Rows are points. The last column is the point's height on a tilted bowl or saddle (a function of degree 2), plus a little noise. Count its main directions that bend up, bend down and stay straight.

Points (9 x 3):
19 -21 16
4 -3 40
31 -13 8
1 46 -23
30 46 -54
-33 32 -9
-55 -17 -40
-9 -48 -33
33 -28 -14
Directions: 0 up, 2 down, 0 straight

Points (16 x 4):
72 -24 34 76
17 14 8 1
16 20 -4 7
-5 -2 23 -6
-12 5 -20 2
2 64 -28 44
-17 -56 32 52
20 39 -28 20
51 53 20 46
-22 -34 -24 24
-25 -20 -52 -16
-19 13 -31 2
30 -27 58 -28
12 49 27 0
4 5 12 -3
11 30 31 -19
Directions: 2 up, 1 down, 0 straight

Points (18 x 4):
21 52 49 -77
-9 -10 16 -14
-23 -10 24 -14
6 3 70 -36
-5 24 -2 -12
25 27 5 -21
-57 -19 15 -13
-34 -9 62 -23
-16 43 13 -32
42 16 43 -36
25 33 -3 -21
-7 56 17 -53
-15 27 5 -16
-12 -22 42 -22
-42 -19 -78 -22
-24 26 34 -28
-16 -5 2 -10
30 -14 -28 -16
Directions: 0 up, 1 down, 2 straight

Points (18 x 4):
14 2 -30 -3
5 38 17 3
-52 -30 39 23
5 4 -14 -16
-2 -34 0 -13
-29 2 35 -11
15 -31 -4 -21
-37 19 -58 72
-37 -46 -16 39
12 -35 4 -20
-29 28 -50 54
11 -33 19 -15
-11 3 -14 -14
-31 59 33 9
26 4 23 -8
-6 10 -7 -16
-13 84 41 65
-57 36 37 -12
Directions: 2 up, 0 down, 1 straight

Points (16 x 4):
-9 29 31 2
5 -9 -43 7
-11 -16 -46 9
14 10 -7 3
-45 6 29 4
4 -78 34 86
-17 -59 -17 44
-11 -55 -42 32
-42 17 -19 8
15 -82 -37 63
-10 11 7 3
12 -26 32 17
-1 -4 55 7
5 -1 -4 4
-34 9 -28 8
8 28 15 3
Directions: 1 up, 0 down, 2 straight

Points (24 x 5):
17 -41 29 -44 -3
22 -57 54 -4 11
9 -26 38 -44 -5
37 44 -44 22 6
23 12 24 11 27
22 12 3 24 15
-22 29 35 -28 36
-35 76 4 -16 58
-11 28 -28 -10 24
-40 37 -42 22 7
-8 -17 82 -2 21
26 -21 58 21 22
-53 9 13 -12 49
-6 -21 -22 -7 33
24 -7 -21 15 24
-2 -36 29 67 -1
18 -4 19 13 22
8 57 11 -56 37
-19 24 4 3 28
6 -26 -13 -6 32
-23 3 -33 -4 29
23 -8 -9 -37 27
16 8 43 -23 23
-59 57 25 -32 73
Directions: 2 up, 1 down, 1 straight

Points (22 x 5):
-16 10 -21 -59 -35
6 8 -18 -17 -15
-15 58 -11 -50 -45
7 13 17 45 -22
-24 -38 5 -11 -16
7 6 7 16 -15
21 -3 58 -21 -30
-14 -4 37 33 -20
50 -24 -29 22 -38
28 -42 57 -47 -35
14 -5 55 -25 -28
10 -23 -44 16 -12
17 -19 -8 28 -22
-39 19 -49 -72 -55
2 2 -44 -22 -12
-60 1 24 45 -46
32 2 -26 31 -26
5 16 -19 28 -14
-41 -33 15 69 -55
-25 -33 -44 36 -26
6 24 -22 -22 -18
-21 -4 22 -33 -24
Directions: 0 up, 2 down, 2 straight

Points (24 x 5):
9 -6 15 1 20
7 20 -76 -13 -7
41 30 -21 -45 53
64 39 22 -22 50
3 7 -12 28 17
9 5 25 -33 14
5 22 6 -27 30
-53 -32 -7 19 -11
7 -16 -50 26 -32
-3 -5 45 -27 -9
15 -62 -16 -42 20
16 30 0 -17 40
3 13 -11 -36 35
-20 -32 22 -60 18
-12 16 12 0 14
-38 -32 -4 -66 43
-22 -8 36 -40 -9
-25 3 1 -17 10
-22 12 -43 62 -30
-20 -20 -26 -13 9
59 -38 -66 -17 -79
-15 -42 60 -13 -9
3 -22 -2 13 14
-61 44 -19 11 -25
Directions: 2 up, 2 down, 0 straight

Points (44 x 7):
-48 -6 -24 -20 13 34 5
-16 -51 40 -45 -31 1 41
32 22 2 -35 -6 -4 -10
38 -17 21 -6 -12 14 -3
-4 -11 -38 4 -21 -32 -15
-26 12 -43 -27 -37 45 15
-30 25 26 19 60 10 -31
8 -37 -21 -17 -24 -33 -25
29 -45 24 28 -21 32 11
20 -22 25 -6 -12 -40 -6
-33 -7 22 -57 -25 -12 31
41 3 43 -7 -21 52 -53
-22 8 -11 62 8 20 -10
35 -41 32 10 23 29 21
17 -26 14 -10 4 25 12
11 18 -9 -18 16 10 5
6 20 -22 -12 -21 48 -4
66 -26 -20 -35 -16 -24 -27
-41 -37 20 24 23 14 -14
55 59 4 34 5 47 -44
37 -15 -46 19 -21 -23 7
21 -11 37 8 54 39 -30
2 65 18 2 -24 43 -39
23 24 -16 35 -6 -42 20
-16 52 -6 24 -40 16 -2
15 7 29 -31 -8 -44 -7
-47 -2 -18 23 -29 10 -26
43 -45 -14 3 15 -46 -20
12 15 -76 12 -38 10 46
13 -16 -21 -43 21 -14 6
18 -24 17 17 40 -26 -2
46 9 -22 -37 16 -24 -18
13 64 -59 2 10 7 70
-28 23 -17 -64 27 6 44
-12 -21 -1 3 42 16 -9
64 60 14 -9 32 30 -65
-37 14 46 29 26 -17 25
27 -54 9 38 -36 38 6
2 5 -28 31 12 14 11
27 -29 48 1 10 0 21
-23 -4 37 36 -63 -6 -31
21 8 -9 -36 39 27 3
-38 -88 -38 61 -77 21 -98
44 27 -15 -12 33 57 -21
Directions: 3 up, 3 down, 0 straight

Points (40 x 7):
6 -43 -19 20 47 6 -4
-12 -16 45 -22 -53 11 14
10 -9 66 21 31 22 -17
-22 14 -24 3 -16 31 18
-16 20 18 34 31 30 33
-15 -18 3 33 25 -14 -13
18 1 44 -5 24 -13 8
18 9 11 38 -15 -19 -13
-41 22 -61 50 6 -34 -55
44 29 12 5 -19 -57 -40
-45 17 -21 7 57 -20 -24
1 48 3 12 -5 2 25
-30 60 -31 3 32 11 17
-9 -2 -52 -20 -2 52 -31
-17 -29 7 22 14 -25 -14
-34 -9 17 11 -11 -10 -13
-45 -28 -42 -14 17 11 -31
5 -13 -36 -28 -4 -1 2
29 12 -50 20 -8 20 0
-3 26 -12 19 26 31 31
7 -3 -25 67 25 -13 -11
23 -53 58 65 27 61 -88
20 20 -16 -19 63 -86 -29
36 2 28 40 102 -7 -15
-14 -37 13 28 -7 30 -11
-45 -10 -3 30 -3 14 -5
43 -57 32 18 -35 79 -68
36 25 10 -13 -40 -19 6
30 28 -51 -3 43 -2 -26
-7 -5 -18 32 -42 0 5
13 -11 -14 -17 -20 34 6
-4 4 8 0 -14 10 16
-55 24 -67 3 26 -10 -53
19 -10 -9 -53 -11 -17 33
-13 39 -37 12 -35 -59 -74
10 -17 -65 39 15 26 -6
8 -41 -21 19 -30 42 -3
38 -1 27 48 55 -5 -18
36 -59 30 6 46 -44 32
6 -9 -10 22 -6 -19 -2
Directions: 1 up, 3 down, 2 straight

Points (47 x 7):
22 -18 -6 -43 -72 18 -52
26 2 21 -7 31 19 12
0 13 67 -72 29 0 19
-22 -6 2 -52 14 37 12
-25 24 -13 -56 66 -36 -81
39 9 18 -55 -45 12 -17
-44 3 -19 -16 -9 -12 -4
-7 13 1 -15 -21 4 15
2 -8 -4 8 -22 24 14
-2 -28 27 14 24 16 -5
-44 45 -26 5 -11 9 -31
-12 61 15 -13 1 -7 -11
-27 -36 -35 39 7 -31 -35
13 -49 3 10 -3 24 2
-29 72 -2 11 37 15 -83
-40 -47 16 38 25 40 -45
-53 -15 -1 8 -8 45 -6
-12 11 30 24 -4 -37 6
99 73 46 -15 -6 15 -6
17 -9 1 21 26 -19 2
0 15 36 -3 16 -30 12
16 -14 -54 -35 -31 -16 -22
41 -1 30 -39 -19 3 10
-34 14 -64 9 11 26 -29
13 -4 26 -90 27 20 24
59 4 8 16 -18 -19 9
49 -57 27 -1 -21 25 -35
-43 -15 -27 9 -21 -57 -54
-7 -3 -4 34 -24 -25 1
42 -29 -29 0 34 -14 -2
5 -7 -5 6 35 44 -13
-4 38 -5 54 1 13 -18
-10 -31 -11 10 1 -8 6
23 -30 -28 -50 22 -47 -37
-12 -7 14 -31 51 -56 -49
32 -97 -37 -62 32 -28 -77
3 -7 -1 -13 30 27 5
19 -29 -52 -16 0 31 20
-23 8 4 -5 -31 16 11
-38 -20 9 -14 5 3 9
-18 11 -4 -71 11 -17 10
-61 51 -24 -37 -46 10 -30
-15 -42 -28 20 -9 -14 -4
25 9 3 28 4 18 15
-44 1 15 81 -54 -40 -14
-18 -8 4 -7 65 0 -53
-39 -9 -12 39 21 16 -23
Directions: 0 up, 3 down, 3 straight

Points (73 x 9):
-59 -49 -17 -24 62 29 -66 -27 -32
-20 -38 -45 29 -36 45 -80 -5 -58
19 32 -35 34 -20 -7 6 -49 -4
37 -27 -30 -29 38 53 -25 -2 9
-47 -5 28 -1 47 15 -7 -29 39
5 -9 41 -37 23 32 -30 -8 33
-20 -23 -7 34 33 0 -9 50 3
-52 11 -32 37 27 0 20 2 7
-13 -32 3 61 -47 69 -3 38 10
7 22 6 2 -19 19 9 -10 -7
-25 -2 8 32 37 -65 15 -17 0
17 -17 -13 -70 -11 -15 24 1 -14
16 -2 -24 7 -96 -29 -28 -38 32
26 15 -43 16 3 -15 1 -53 -2
-50 -6 -10 -10 22 -13 58 49 -28
3 -47 25 -45 27 18 -40 -4 26
46 -59 18 28 -2 12 9 -15 0
-31 21 -1 -1 17 -50 4 7 17
3 -10 -40 66 25 -33 -3 -81 -79
11 -12 -29 -21 -16 4 -27 -14 -1
-24 -4 43 -28 44 14 -17 9 54
-20 35 -68 0 -3 0 5 68 -29
-12 10 -33 9 -17 6 8 20 3
-9 -12 -34 -25 18 -40 54 27 -39
49 -7 60 8 43 -59 -15 19 -10
-13 -5 21 50 20 28 -44 -29 -39
-37 -31 -22 -1 -3 21 48 -1 -5
16 47 -51 -26 -34 -38 -35 -1 8
-15 22 -3 -49 16 6 12 -30 21
-37 -11 25 -54 -21 -12 -55 5 -6
38 26 61 33 56 -18 34 16 -62
47 -12 -26 5 69 -6 -53 12 -70
-7 57 -43 55 28 -33 -34 -26 -41
-11 27 -42 -8 1 2 -28 -47 -16
49 60 43 27 7 -40 7 3 -62
28 9 13 -22 -39 25 29 -34 -9
-11 13 -41 -18 -41 -34 -28 -24 10
55 5 -19 31 -20 21 -4 40 -11
-43 -10 38 -74 5 -2 -17 49 -11
-20 -51 45 -5 71 47 6 -4 91
7 -5 30 -24 22 24 8 -9 29
39 -8 -15 7 13 -13 -60 46 -49
-4 -33 25 -24 -47 20 -80 -11 -44
-26 -11 -22 13 -54 -23 38 -44 -26
11 24 -6 2 -13 -3 -30 23 -19
23 -13 -1 -25 1 -12 -31 11 0
2 -1 -31 -36 -19 16 -15 24 -22
47 30 -53 -41 -21 15 23 14 -8
-30 9 35 -19 28 -13 -17 -21 42
6 -3 19 41 24 2 -40 -7 -22
8 -4 -38 57 56 -6 36 20 -9
17 26 -43 22 -38 34 26 -1 25
-21 -11 -31 22 24 20 -19 -14 1
33 -10 -1 18 -10 35 51 -13 5
-26 15 -9 -23 23 85 5 -16 51
29 -3 -4 7 -16 -25 -57 42 -24
17 -14 39 -12 -27 9 -10 -6 -1
30 32 39 0 15 48 0 -2 -12
11 9 41 -28 -17 -11 3 1 7
-89 -23 -22 0 -11 -9 -29 16 -49
6 46 -9 10 18 24 -9 5 -10
-56 -32 -15 10 67 -19 -4 17 5
-31 -5 -6 39 26 -36 -35 -10 -9
-24 11 21 5 11 19 -63 -4 -24
40 -7 -13 -22 20 25 -26 10 -9
46 -8 20 -12 9 4 -19 -13 2
-9 -80 17 27 91 -35 -2 4 -21
-56 -29 3 14 23 21 -34 -15 -7
60 43 -41 -50 -25 23 11 -12 -5
13 -61 -14 -41 26 -22 17 -2 -15
34 27 -18 -4 -46 7 -34 -44 -10
-23 44 65 44 -3 19 -20 12 -58
-2 -35 36 -8 4 -5 0 -5 19
Directions: 2 up, 4 down, 2 straight

Points (61 x 9):
-6 32 1 -11 -58 33 37 -19 14
-3 -11 -48 70 -43 -8 4 0 -3
-50 -37 -14 8 24 43 -25 -54 -55
42 -41 -28 -30 -18 -31 -22 -30 -74
29 -24 20 -7 -47 15 24 -55 -57
-81 -13 72 -1 9 28 -43 14 2
54 8 -5 -27 31 -40 54 10 22
6 0 69 30 16 -25 36 -16 -20
-17 -22 3 -34 -4 36 14 -27 -23
-47 5 -44 83 -23 17 8 -7 2
8 20 14 3 31 -4 -31 22 6
-17 20 17 17 -43 10 2 9 9
25 10 12 3 -36 18 54 -19 2
39 3 -26 7 -50 22 53 -16 8
-7 -27 27 -68 -11 30 0 8 -15
-21 23 -4 12 12 -31 14 28 2
-20 -52 28 -1 13 -30 -35 16 1
-30 -3 30 -62 43 6 25 -28 14
-6 -25 0 -68 14 17 12 2 15
-33 11 28 -18 3 29 0 -19 -8
-33 32 48 -45 -71 29 -36 -26 -40
23 23 -18 -38 7 2 -9 10 9
-20 -5 -4 -1 -51 6 45 10 1
-41 -18 2 28 -4 18 -11 -15 -9
-65 7 15 25 5 -1 -48 34 51
-12 2 -3 61 28 -32 10 -29 -7
7 -64 4 47 -26 42 -16 -19 -52
15 -25 -64 1 -14 68 5 15 -22
-5 15 2 11 -52 67 2 68 19
-14 28 -2 -41 17 -2 14 11 29
32 16 15 -36 -7 20 -27 -16 -32
-46 1 5 -18 33 -12 -15 22 33
59 9 -76 -15 -22 23 -1 -10 -42
-22 -5 -14 5 12 -82 58 -17 -43
-1 -25 -1 83 -8 -50 -7 -20 9
19 26 -66 -44 33 13 -23 34 28
-33 -27 -11 -12 -1 -8 20 -25 -25
-15 -56 25 -16 36 -4 -11 -13 -20
15 39 -6 -15 38 33 24 -41 13
1 40 12 26 -69 15 70 53 21
-3 -9 9 27 13 15 -28 29 4
-45 14 0 8 -6 1 74 -8 -14
-9 74 -78 49 -21 -2 21 27 -12
17 -13 -23 30 -55 37 -24 -57 -57
-19 -8 -20 -17 -24 -26 10 -8 -10
-11 27 -47 1 -50 48 -15 -4 13
-34 28 -18 26 22 -21 6 11 5
-6 -28 7 -40 -8 27 3 30 3
-5 -41 38 16 5 20 43 26 -34
32 73 -4 8 43 13 -7 22 -20
31 -35 -1 31 -67 -19 1 6 -16
11 -21 30 -16 24 69 13 -8 -31
42 62 -3 -28 -20 22 26 0 5
-55 9 33 27 13 -30 25 -11 -14
-10 -10 -9 -23 -48 -55 -9 -48 -53
-19 -10 7 9 -8 -46 -23 32 7
27 11 47 -22 0 -25 -67 -9 -40
-57 0 27 -9 18 -14 -32 -15 19
23 18 42 -7 22 -18 -21 2 -10
23 -62 63 -22 -71 35 -12 -21 -116
-8 -16 -31 -24 -15 14 -12 -18 -16
Directions: 3 up, 4 down, 1 straight

Points (65 x 9):
-23 -5 -4 -20 -11 -45 20 18 21
117 -28 0 3 49 -3 -30 9 75
31 46 -54 9 -24 -9 -26 40 -12
31 20 -5 -13 -29 -6 15 -2 2
-26 -2 14 1 -56 -26 -1 2 8
28 -2 23 30 16 -9 4 -29 -6
-4 -4 13 -30 47 -7 -41 14 -16
-14 78 -17 21 -38 -74 -45 1 -73
-48 -3 60 -38 23 -5 -69 -13 24
2 -32 59 28 -40 -24 11 -9 -9
-14 32 3 4 -14 1 -11 3 9
4 -35 38 -1 -76 53 47 -20 -88
12 -20 -13 -43 38 -54 25 -13 -31
72 -16 -5 -13 -9 -75 37 11 44
4 47 7 21 -45 14 30 15 1
-20 -31 7 -22 35 -45 46 24 -6
20 1 1 -51 -11 -47 -15 -7 -15
-37 22 29 -26 -14 32 -14 -8 26
12 -25 23 -21 7 -13 -5 32 5
-4 -27 12 -18 56 22 9 -29 -17
-11 3 24 1 16 13 29 6 -1
18 7 14 36 -37 -9 3 -23 -22
62 2 62 -26 -57 34 -4 -6 -40
24 -33 53 10 27 40 -1 5 -19
-32 11 -50 -6 -20 -35 16 25 16
14 -8 -23 6 -11 35 -5 34 -11
5 58 -12 43 -49 -67 -26 -20 -80
-5 -3 11 3 1 39 -21 42 -13
80 44 6 50 2 18 -30 86 -6
34 28 28 32 -7 14 -25 -1 -4
40 3 -3 -16 -5 21 -4 4 8
17 -50 19 19 40 -55 -20 2 -23
-5 -63 13 -32 42 12 32 -49 -49
-18 10 12 10 27 -25 10 2 -3
-38 56 -9 -14 73 -60 49 21 -60
68 7 11 -12 6 4 54 -17 17
17 44 -6 24 -29 -10 9 -20 -14
38 0 15 -11 -44 38 16 -7 -24
-48 -34 -12 -20 -48 31 79 25 -25
-3 1 -5 -66 -42 34 -41 1 -29
28 -22 -8 -11 2 -41 24 -23 -10
24 9 -31 -11 26 15 26 28 6
-39 34 20 -16 -24 -9 -6 -29 15
-13 -29 -21 -15 9 32 27 7 -21
-4 36 3 22 -19 -12 -26 11 -6
26 -5 48 -6 -64 -5 50 -32 -55
14 4 -46 1 -42 -85 -11 -9 -46
62 -1 -43 30 57 -74 -37 -30 -41
-50 -30 6 25 -33 2 4 14 28
-18 -25 -11 -22 1 40 -35 -42 13
-38 -11 -19 3 23 -30 19 -10 -8
51 7 39 20 -7 -65 19 -51 -46
-14 -19 -41 -25 14 -92 -46 9 -47
26 19 -11 -41 -3 -30 36 24 17
21 -10 -47 -29 -46 9 30 -16 -40
30 -19 -11 27 -22 24 -8 45 -10
34 -8 65 34 -33 2 -4 19 -14
10 -15 35 33 9 8 -10 -31 -6
-15 18 -49 -56 -43 18 -7 -68 -42
-16 29 25 -64 12 -25 34 0 -16
0 16 -10 -7 14 16 38 12 0
-12 11 64 -22 -14 -10 -3 -4 2
50 -58 -11 33 5 -46 -13 23 14
21 21 -20 6 48 -12 -30 5 -9
-10 12 -18 4 10 -33 -19 9 -4
Directions: 2 up, 5 down, 1 straight

Points (70 x 9):
-3 -7 0 3 63 -15 -90 1 42
-2 -38 -26 -17 28 -61 25 3 12
34 22 -17 46 -3 -19 -13 -37 20
-80 -29 77 -21 36 -58 49 38 -114
15 -13 22 15 29 15 27 30 -4
5 -9 -1 -1 51 23 -14 49 16
9 -21 17 29 -51 -3 16 -14 35
-9 -14 -21 -19 48 14 -15 -41 10
-42 -61 45 -52 44 22 19 52 32
15 -5 1 2 -25 -39 15 3 0
-6 5 3 32 -48 3 -5 -38 27
51 -15 0 4 65 -34 -54 10 62
33 6 32 -3 16 -27 -7 -19 5
-46 -6 29 -16 -12 -43 -4 -2 -30
10 -1 -50 -4 -12 -6 -11 -5 -9
18 9 -81 2 -38 0 -5 38 -32
60 20 -30 -6 -6 -27 43 -37 27
11 -23 -8 6 -23 30 34 14 8
-12 -61 6 -34 -1 16 -9 -6 29
15 -9 -5 -43 -61 -99 37 -4 -19
-29 34 22 -24 10 15 -40 44 -10
-26 13 -19 4 38 13 -29 26 1
-67 -15 48 -11 6 -13 -32 1 -3
-34 24 -8 -24 -28 2 -20 -34 -13
0 -13 35 -41 16 44 -18 17 2
17 -39 1 3 -52 -54 29 -25 62
-23 -30 -17 -33 -23 23 11 -19 11
18 58 -24 -4 7 -15 -42 7 -31
-83 10 -32 -1 14 4 -51 -19 7
6 -35 5 35 -45 -5 -8 17 36
-41 -22 32 27 95 -14 1 -47 -2
-6 21 4 8 -1 6 35 24 -22
43 12 -45 -64 15 14 12 -44 -21
-13 -32 30 -35 16 21 -2 2 5
37 13 51 36 10 26 -13 33 -28
47 -2 -32 7 -35 -6 -61 -55 38
-14 26 26 -15 -32 16 -35 6 -12
16 23 -6 19 -66 16 -38 9 -24
8 -72 15 0 20 0 -26 -26 65
-48 39 -33 18 -31 9 -9 -24 -9
17 -26 -8 45 -20 -44 3 15 36
13 22 -7 43 -5 69 32 -37 -6
-3 36 -24 7 -23 -29 -46 -11 -18
4 6 -2 21 8 -29 -18 -13 4
11 -9 -27 -27 24 16 39 -3 0
38 18 9 6 23 43 25 9 -20
-2 -51 -17 -10 30 20 14 -41 37
21 35 -12 -2 -30 5 -67 -39 -2
6 18 24 -14 -23 -14 12 -44 3
33 -34 -60 30 -10 -16 -19 27 33
-16 -4 60 1 -5 35 28 -18 11
8 -1 5 -27 -3 22 5 17 -15
-55 48 -17 -26 -48 -39 -33 32 -47
15 -7 5 0 -52 40 6 4 -5
-41 9 5 43 -18 32 -4 -33 19
5 -49 -48 -11 -30 -4 -18 -30 33
-36 51 7 34 -15 3 5 -35 -8
-9 20 17 38 -43 20 23 -29 12
-28 9 -29 76 -5 -7 -19 5 -3
52 15 -20 35 -2 -9 27 34 -17
-31 15 -7 -31 -12 -22 -43 5 -25
30 3 1 -40 28 14 13 -75 25
20 -4 -50 25 15 0 -10 15 3
-12 38 21 -9 -1 -51 -62 -6 -19
16 47 4 14 -45 1 13 -14 -23
62 26 -20 46 16 57 -34 5 -58
12 13 68 -103 29 -8 45 13 -81
-74 34 30 54 4 -35 -51 -19 -17
18 -52 33 -10 53 76 12 -63 46
2 13 11 -45 20 7 2 27 -27
Directions: 4 up, 2 down, 2 straight
